Every row gives one point. A path goes straight from each point to the next, and from the last back to the first. The post is the endless flat space through its rows: a point in 2 columns, a line in 3, a plane in 4, and so on, so that a path can go around it. How many times does the path go around the post? Going back the other way cancels.

Post (1 x 2):
0.010 -0.001
Path, 12 rows:
-0.028 -0.018
-0.030 0.074
0.027 0.059
-0.056 0.004
-0.003 -0.028
0.031 -0.025
0.056 0.043
-0.009 0.050
-0.050 0.006
0.003 0.061
0.098 -0.028
0.039 -0.078
Times around: 0

Post, 7 rows:
-0.016 0.055 -0.077 0.026 0.023 0.012 0.030 -0.019
0.052 0.000 0.057 -0.034 0.012 0.053 -0.039 -0.041
0.042 0.022 0.015 0.095 0.032 0.034 -0.010 -0.077
-0.033 -0.028 -0.012 -0.065 -0.053 0.020 -0.006 0.087
-0.039 -0.001 0.004 -0.051 0.013 -0.021 -0.057 -0.009
-0.036 0.006 0.039 -0.041 -0.042 0.004 -0.045 -0.027
-0.095 0.042 0.001 0.030 0.023 -0.026 0.064 -0.023
Path:
0.022 0.006 -0.027 0.020 -0.004 0.031 0.108 0.046
0.049 -0.022 0.001 0.081 -0.040 0.046 0.015 -0.099
-0.049 -0.027 0.035 0.072 -0.021 0.024 -0.013 -0.036
0.026 0.036 0.036 -0.023 0.052 0.063 0.022 0.010
-0.029 0.034 -0.004 0.005 -0.005 -0.023 -0.002 0.064
0.008 0.060 0.041 0.031 -0.047 0.077 -0.022 -0.029
-0.048 0.033 0.059 0.019 0.030 0.053 -0.022 -0.076
0.038 0.027 -0.059 -0.018 0.026 0.064 0.058 -0.017
0.030 -0.053 0.048 0.034 -0.008 -0.012 -0.034 -0.026
0.035 0.105 0.043 -0.010 0.082 -0.004 0.056 -0.093
0.018 -0.028 -0.001 0.005 -0.004 0.001 -0.005 -0.032
-0.040 -0.038 0.010 -0.086 -0.005 0.027 0.000 -0.014
-0.002 -0.002 0.015 0.015 -0.002 0.021 -0.100 -0.040
-0.048 0.068 -0.005 0.011 -0.008 -0.034 -0.113 -0.060
0.009 0.063 -0.014 -0.010 0.033 -0.010 0.033 0.013
-0.025 -0.010 0.031 -0.009 -0.075 0.037 -0.043 0.056
-0.014 0.002 0.002 0.150 0.040 0.016 -0.045 -0.099
-0.080 0.062 -0.037 0.007 0.000 -0.035 0.003 -0.114
0.053 0.047 -0.013 0.003 0.067 -0.012 -0.033 -0.092
0.001 0.058 -0.045 0.017 -0.065 0.046 0.023 0.051
-0.089 0.083 -0.104 -0.045 0.045 -0.014 -0.073 -0.019
-0.029 -0.036 -0.048 0.006 -0.034 0.051 -0.011 0.065
0.003 0.018 -0.067 -0.031 -0.013 0.024 0.003 0.003
-0.073 -0.020 -0.010 0.022 -0.007 -0.045 0.025 0.002
-0.041 -0.038 0.053 -0.022 0.034 0.041 -0.059 -0.026
-0.004 0.026 0.008 0.017 0.004 0.035 -0.039 -0.025
0.003 0.036 0.025 0.000 0.002 0.005 -0.050 -0.057
Times around: 0
